Each row of a before or after table is a point. The points were changed in one or more steps. Then noise was added and the rows were shuffled. The steps act on how far a point lies along the listed directions, d1 being the first. Write out the steps. A step turns or swaps two directions, mirrors them in a line or flattens them onto one, adds a multiple of one to another, or multiplies one. Angles are multiples of 10 degrees, from the lower direction toward the higher: turns from -170 to 170, lines from 10 to 170 but not 90. Use the fewest steps. Two steps may share a direction if one is a turn and the other turns, adds or multiplies; they go together, in the order done. Otherwise the lowest direction goes first.

Directions:
(1): [ 0.8  5.3 -3.0]
(2): [4.7 1.4 3.7]
(3): [-3.9  2.7  3.9]
Before (9 x 3):
[[ 1.1 -2.3 -2.9]
 [-4.4  0.4 -5.5]
 [ 2.8 -0.4  4.2]
 [-2.6 -6.2  1.7]
 [-2.2 -6.2 -4.2]
 [ 0.6 -3.2  6.8]
 [-3.9  0.8  2.3]
 [-2.5 -5.1 -0.1]
 [-1.1 -0.9 -5.2]]
After:
[[-3.7  3.9  2.4]
 [-6.5  1.2  3.7]
 [ 3.8  6.3  1.6]
 [ 4.5  2.1  1.3]
 [-1.9 -1.1  3.0]
 [-2.8  5.8  2.6]
 [-4.6 -2.7  0.7]
 [-0.9  3.1 -3.5]
 [-6.4 -1.9 -2.1]]
Steps: turn d1 and d3 by -120 degrees; turn d2 and d3 by -30 degrees

Directions:
(1): [-1.4  0.5  4.2  4.6 -0.8 -3.7 -6.6 -0.3]
(2): [ 4.4 -1.9 -1.0  0.1  7.8  0.5 -2.8 -2.7]
(3): [-3.5 -0.4  2.0  0.9  1.8  8.0 -2.3  3.2]
(4): [-3.4  3.2 -2.4 -2.6  4.3 -3.9 -1.0  5.6]
(5): [ 6.8  1.0  1.4 -3.1 -2.8  0.8 -3.0  4.9]
(6): [ 0.8 -3.7  6.1  1.4  2.5 -2.0  5.0  3.4]
Before:
[[ 3.9 -1.4 -2.9 -2.0  5.4  1.0 -1.7 -5.2]
 [-4.9  2.9 -3.8 -3.2  0.6  8.3 -4.9  1.6]
 [ 3.2 -1.4  7.0  2.8 -2.7 -4.3 -7.3  0.2]
 [ 4.4  0.1  2.0 -3.6 -0.6 -1.0 -4.8  6.4]
 [ 1.4 -3.8 -1.7  1.7  6.6  6.0 -0.3 -6.7]
 [ 0.8 -3.2  3.5  4.2 -7.1  3.1 -0.6 -2.7]
 [ 0.8  3.2  0.1  2.0  1.3  3.1 -1.7  1.1]
 [ 3.4 -0.6  5.5  2.8 -3.6 -1.9 -4.8 -3.1]
 [-0.7 -2.1  4.9  3.2 -3.3 -3.5 -2.7  1.6]
 [-3.1  1.3 -3.6 -0.6  1.8  4.9 -5.4  1.3]
 [-4.2 -0.5 -6.7 -0.1  4.1  4.5 -4.7 -5.9]
 [-2.0 -0.7  1.7  0.1  3.3  1.8 -1.3 -1.1]
 [ 2.2  0.1  2.8  2.5 -3.5 -1.1  4.1 -1.5]
 [-1.2 -3.5 -0.4 -0.2  3.3  9.3  4.1 -2.3]]
After (14 x 8):
[[-6.1 -3.7  0.4  0.4 10.7 -0.3  1.1  2.2]
 [-2.1 -0.7  1.4  0.2  3.1  3.3 -1.5 -1.3]
 [ 0.7  2.8  1.5  2.4  2.4  3.2 -0.3  3.2]
 [-2.4 -0.4 -4.4 -0.4 10.2  3.3 -3.2 -2.2]
 [ 2.4  1.3  1.9  0.0 -2.7 -3.2 -8.1  0.4]
 [-4.9  0.8 -4.2 -1.9  4.7  8.4 -1.0  0.1]
 [ 6.6 -2.0  3.6 -2.1 -2.7  1.8 -3.7  3.9]
 [ 2.9 -1.1 -1.8 -2.6  7.7 -1.8 -1.0 -2.5]
 [-5.2 -2.0  5.8 -1.4  5.4  6.4  1.6  8.0]
 [-4.7  4.0 -4.7 -0.8 -2.6 -0.4 -5.6  2.5]
 [ 0.4  3.7 -0.3 -1.3 -1.4 -4.0 -6.3  0.0]
 [ 0.3  4.5 -4.0  0.1 -3.7 -1.7 -0.4 -2.0]
 [-1.0  0.0  0.4  1.6 -4.8 -1.4 -4.3 -0.9]
 [-2.4 -2.7  3.7  1.1  4.8  4.1 -0.3  5.9]]
Steps: multiply d1 by 0.7; multiply d3 by 1.3; turn d4 and d6 by 130 degrees

Directions:
(1): [-5.6 -5.3  4.1  0.8 -3.0 -0.1 -4.9  1.1  4.0 -3.4 -0.1]
(2): [ 4.0 -3.2  2.3  2.5  6.4 -0.9 -2.1  2.2  0.3  0.4 -7.0]
(3): [ 2.9 -4.0  1.5  3.7 -5.3  3.1  5.9 -3.8  0.3 -0.4 -2.9]
Before, 13 rows:
[[-1.4  0.2 -1.5  1.2 -3.5  0.1  0.9  0.3  1.9 -2.7 -0.2]
 [-1.8  4.1 -1.4 -3.5  3.6 -3.1 -4.0  3.1  1.1  0.8  2.1]
 [-4.4  3.6 -2.7 -1.4 -7.7  1.3  5.8 -3.3 -2.4 -1.8  6.4]
 [-4.6 -1.1  2.0 -0.6 -1.4 -1.0 -5.7  0.8  2.7 -2.7  2.4]
 [-0.1 -0.9  0.7 -1.0  3.9 -1.6 -4.1  2.9  1.4  0.3 -1.8]
 [-6.9 -4.8  1.9  0.3 -8.7  2.6 -0.4 -2.9  2.2 -3.1  4.2]
 [-1.0  1.0 -0.7 -0.6 -1.8  2.1  4.6 -3.5 -0.1  0.1  0.9]
 [-5.5 -1.3  1.0 -2.4 -2.8 -1.6 -1.7  1.0  1.4 -1.6  1.6]
 [-3.8  0.7 -1.4  0.0 -5.8  1.8  3.0 -2.3 -1.0  1.1  3.7]
 [-2.3 -2.7  2.1 -1.5  3.7 -1.1 -4.9  0.5  1.2 -1.7 -1.4]
 [ 0.9 -4.6  3.1  1.4  0.5 -0.1 -1.7 -0.5 -0.7  0.1 -4.5]
 [-3.5 -5.4  3.7  1.6 -2.6 -0.1 -3.0  1.3  3.3 -3.5  0.0]
 [-0.9  6.8 -3.6 -4.4  1.0 -2.0  3.7 -0.8 -2.4  2.7  3.9]]
After, 13 rows:
[[ -9.4  -0.1   2.3  -4.2   1.6  -4.4  -7.7   3.8   3.3  -2.1   2.9]
 [  7.0  -8.9   4.1   6.5   1.5   2.9   3.4  -2.2  -0.6   0.4 -10.6]
 [ -0.7   6.4  -3.7  -4.8   5.4  -3.2  -3.5   3.8  -1.1   2.1   3.7]
 [  1.8  -1.3  -0.6   3.0  -1.1   0.3   2.2   0.0   1.5  -2.3  -4.4]
 [ -1.2  -5.3   3.1   3.0  -3.2   3.0   3.8  -4.0   2.5  -1.7  -3.6]
 [  0.4  -0.4   0.1  -1.7   6.0  -3.3  -2.2   3.2  -0.6   0.7  -3.9]
 [ -5.5   7.9  -2.8  -7.9   9.7  -6.5 -11.7   7.8   1.1   1.1   5.1]
 [  2.6   3.6  -1.1  -1.8   9.4  -3.4  -5.6   3.2  -1.1   1.2  -1.4]
 [ -0.8  -7.1   3.9   5.1  -1.6   1.9   0.7  -0.2   1.2  -0.4  -5.9]
 [  6.9  -0.1  -0.4   2.5   4.0   0.4   3.8   0.0  -2.4   1.1  -4.1]
 [  3.9   0.2  -1.0   0.6  -3.0   1.9   5.6  -3.8  -4.2   2.2  -1.7]
 [  0.8   5.1  -3.1  -4.7   7.7  -2.4  -2.7   0.8  -3.0   1.6   1.7]
 [ -2.7  -9.2   6.6   5.4  -1.9   0.8  -0.3   0.5   2.7  -5.2  -6.9]]
Steps: turn d1 and d2 by 130 degrees; multiply d3 by 2.5

Directions:
(1): [-1.2 -2.7 -4.7 -2.0 -2.4 -5.2 -3.4  0.1 -4.0  2.4 -3.4  2.0  3.1  3.2
 -2.2 -7.0 -2.4 -5.3]
(2): [-2.8 -3.8 -4.0  2.6  3.8 -3.9  3.6  1.0 -1.4 -0.8  0.9 -0.5  7.9 -0.5
  5.4  0.2  4.3  4.8]
(3): [ 1.6 -4.7  2.1 -1.0 -1.0  0.7 -6.1 -1.8  4.9  0.6 -6.8 -6.8  0.6  3.8
  3.6  1.2  2.2  1.2]
(4): [ 0.4  3.0  3.5 -2.2 -1.4 -4.0 -3.6 -5.5 -1.9  2.4  2.1  4.0  5.5  3.2
 -0.2  8.2 -1.0  0.3]
(5): [ 3.5 -2.5  2.9 -4.7  6.9 -2.7 -2.8 -5.1 -1.6 -4.3  2.5 -1.5 -0.2 -6.5
  0.6 -2.8  0.7 -2.9]
(6): [-1.0  2.3 -3.9 -4.1  4.7  5.7 -2.3  3.3  0.5 -3.2  0.4  0.5  3.2  3.9
 -4.2  2.4  6.3 -4.1]
Before, 9 rows:
[[  3.3  -7.2  -0.6  -1.7   1.4   0.0  -4.0  -3.5   2.3  -4.1  -5.4  -6.0
   -1.5  -4.3   2.7  -9.9   0.3  -0.6]
 [  3.6   0.5   2.3   1.8   1.8   1.4   3.5  -1.3   3.1  -2.5   0.7  -2.6
   -6.0  -5.2  -2.3  -3.9  -1.7   2.3]
 [ -0.2  -0.9   3.0  -2.2  -3.5  -5.7  -4.5  -5.0  -1.2   4.3   0.3   1.8
    2.5   6.4   0.0   4.5  -1.8  -0.9]
 [  3.0  -3.6  -0.2  -2.3   3.7   2.5  -0.3   1.5   1.2  -6.4  -1.3  -3.7
   -4.2  -1.9   0.2  -6.6  -0.9  -2.1]
 [  2.4   1.9   2.7   1.8   3.5   5.3   2.9   0.0   4.2  -3.8   0.4  -3.6
   -2.6   0.2   2.4   7.1  -0.1   3.4]
 [  3.3   1.1   1.5  -1.5  -1.5   4.6  -0.9  -1.7   4.3  -2.2  -3.6  -2.3
  -10.8  -1.6  -4.7  -5.5  -6.0  -3.9]
 [  1.3   1.1   5.8   1.3   0.5  -0.3   2.3   0.0   0.8  -1.1   2.7  -1.6
   -3.2  -3.3   1.5   4.4  -0.2   5.8]
 [ -0.1   1.4   6.2  -1.3   1.7  -0.7  -2.9  -6.4  -2.1  -1.7   6.6   1.4
    0.9  -4.2   0.3   9.4   1.6   0.2]
 [ -1.6  -1.8  -1.3   2.1   3.1   9.1   7.7   3.9   1.1  -2.4   2.6  -3.4
   -6.0  -4.4   0.9  -0.4   1.0   2.3]]
After (9 x 18):
[[  0.2   1.5   6.0  -1.7   1.8  -0.3  -3.1  -6.2  -1.9  -1.6   6.7   1.4
    1.2  -3.9  -0.1   9.4   1.8  -0.1]
 [  3.3  -3.9  -0.1  -1.9   3.3   2.4  -0.5   1.3   1.3  -6.2  -1.5  -3.7
   -4.4  -2.1   0.4  -6.6  -1.2  -1.7]
 [ -1.5  -1.8  -1.6   1.6   3.5   9.7   7.2   4.0   1.5  -2.9   2.2  -3.5
   -5.9  -3.7   0.7   0.0   2.0   2.0]
 [  0.1  -0.7   3.5  -1.7  -4.2  -6.8  -3.6  -5.6  -1.8   4.6   0.7   2.0
    1.9   5.6   0.4   4.4  -3.0  -0.5]
 [  1.8   1.2   6.0   1.4   0.2  -0.7   3.1   0.1   0.3  -0.9   3.0  -1.0
   -3.4  -3.8   1.5   4.3  -0.8   5.9]
 [  3.3  -7.5   0.4  -0.2   0.2  -1.6  -2.6  -4.1   1.5  -3.1  -4.8  -5.2
   -2.8  -5.8   3.6 -11.0  -1.9   0.5]
 [  3.3   0.9   1.9  -1.3  -1.8   4.1  -0.3  -2.0   4.1  -2.0  -3.5  -1.8
  -11.1  -2.5  -4.6  -6.2  -6.8  -3.7]
 [  2.4   1.7   2.9   1.8   3.3   5.1   2.8  -0.5   4.4  -3.7   0.1  -3.6
   -2.6  -0.1   2.7   7.0  -0.5   3.6]
 [  3.3   0.9   2.3   1.8   1.6   1.1   4.1  -1.6   2.6  -2.3   1.2  -2.2
   -6.1  -5.6  -2.7  -3.9  -2.0   2.1]]
Steps: turn d3 and d6 by -20 degrees; multiply d6 by 1.3
